Each point is reached from the start by the listed moves, each made once or not at all, plus a little noise. Say if it took an odd or an even number of moves. Then give how often each move was made.
In the rows, 128 means zero.

Moves:
(1): [161 110 142 123 143  93]
(2): [144 172 151 151 145 147]
(3): [111 111 174 136 139 127]
Start: [108 129 124  94 127  92]
Points:
[141 115 138  92 145  59] => odd (1, 0, 0)
[115 156 189 125 151 109] => even (0, 1, 1)

Moves:
(1): [171 127 139 130 145 126 116 129 126 124 116 117]
(2): [136 173 124 130 126 115 142 126 100 125 133 136]
(3): [125 126 182 115 111 133 130 134 114 124 134 142]
(4): [ 93 126 126 186 159 135 127 126 116 114 118 109]
(5): [119 124 135 105 175 119 137 128 142 134 130 129]
(6): [124 144 118 119 134 175 133 120 128 146 118 132]
(7): [136 120 121 135 116 137 174 128 129 116 133 123]
(8): [120 138 122 125 125 133 133 175 129 124 119 132]
(9): [124 153 141 155 116 137 127 125 186 146 146 143]
(10): [128 106 127 148 127 112 146 119  96 199 121 120]
(11): [132 128 119 131 140 148 128 127 123 129 179 127]
(12): [142 115 106 149 133 161 114 127 129 126  94 199]
Start: [141 124 140  87 127 133 111 134 137 160 121 100]
Points:
[141 114 176 152 149 192 175 164  78 214  86  79] => odd (1, 0, 1, 1, 0, 1, 1, 1, 0, 1, 0, 0)
[118 177 129 175 197 162 118 124 172 166 101 175] => odd (0, 1, 0, 1, 1, 0, 0, 0, 1, 0, 0, 1)
[146 161 150 106 116 195 141 166  65 241  71 192] => even (0, 1, 1, 0, 0, 1, 0, 1, 0, 1, 0, 1)
